Every row gives one point. Each copy is the shape, with its points in the same order, stretched, turned, moved and blurred by noise. Say if it was mirrored as well.

Shape, 6 rows:
[[-1.83 -0.84  0.93]
 [-1.61 -0.46 -0.25]
 [ 2.49  1.26  1.43]
 [ 1.96 -2.78 -0.78]
 [-1.51 -0.57 -0.23]
 [-0.10  0.00  1.21]]
Copy 1, 6 rows:
[[-0.46  1.67 -1.07]
 [-0.90  0.47 -1.58]
 [ 1.71 -1.36  1.77]
 [ 2.49 -1.05 -2.59]
 [-0.77  0.47 -1.60]
 [ 0.47  0.42  0.14]]
Copy 1 is: mirrored
Copy 2, 6 rows:
[[-0.82 -2.07  0.22]
 [-1.59 -1.01 -0.20]
 [ 2.73  1.09  0.98]
 [-1.72  1.08  3.30]
 [-1.43 -0.89 -0.33]
 [ 0.56 -0.80  0.48]]
Copy 2 is: mirrored

Shape (12 x 6):
[[ 1.25  0.00 -1.01 -0.88  1.09  0.06]
 [-0.19  0.40 -0.46 -0.12  0.71  1.60]
 [ 0.09  0.32 -1.63  0.58  1.17  1.25]
 [-1.52  0.93 -1.03 -0.05  0.56 -0.06]
 [-0.79 -0.96 -1.34 -0.54 -0.36  1.11]
 [ 0.12 -0.43  0.05 -1.32  1.62  0.76]
 [-1.22  1.78  2.52  2.46 -2.11 -0.66]
 [-2.80  0.74  3.40  1.95 -1.05 -1.94]
 [-2.90  2.98  1.36  1.70 -1.79 -1.63]
 [-0.99  0.76  0.72 -0.23  1.28  1.68]
 [ 0.18  0.67 -1.00 -0.15  1.83  0.07]
 [ 0.28  0.93  0.15 -2.00  0.38  0.77]]
Copy 1:
[[ 2.17 -0.39 -0.14 -0.57  0.15 -0.09]
 [ 0.34  0.94 -0.71 -0.73 -0.16  0.89]
 [ 0.84  0.93 -1.43 -0.10 -0.82  0.67]
 [-0.45  1.50 -1.29 -0.41  0.74 -0.38]
 [ 0.26  0.10 -1.30  0.31  0.88  1.65]
 [ 1.22 -0.72 -0.30 -1.38  0.13  0.86]
 [-4.31  2.57  2.95  1.03 -1.24 -0.87]
 [-5.42  1.33  2.48  0.44 -0.50 -1.46]
 [-3.68  3.29  2.08  0.33 -0.03 -1.95]
 [-0.65  0.93 -0.33 -1.78 -0.73  1.28]
 [ 1.22  0.96 -0.93 -1.17 -0.72 -0.65]
 [ 0.99  0.89  0.73 -1.28  1.22  1.33]]
Copy 1 is: mirrored
Copy 2, 12 rows:
[[ 0.70 -0.62 -0.63  0.82  1.48  0.90]
 [-0.69  0.89 -0.84  0.06  0.96  1.19]
 [ 0.17  1.06 -2.05  0.15  1.40  1.12]
 [ 0.17  1.06 -1.90  1.46 -0.08 -0.30]
 [-1.29 -1.00 -1.69 -0.22  0.18  0.74]
 [-1.06  0.12 -0.19  0.50  1.88  0.41]
 [ 0.78  2.12 -0.40 -1.55 -2.97 -2.20]
 [-0.54  1.58 -0.26 -0.85 -2.19 -4.38]
 [ 0.78  3.25 -1.26  0.38 -3.45 -2.65]
 [-1.82  1.89 -0.11  0.32  0.97  0.28]
 [ 0.66  1.23 -1.06  0.79  1.88  0.43]
 [-0.59  0.62  0.69  1.69  0.37  0.99]]
Copy 2 is: mirrored
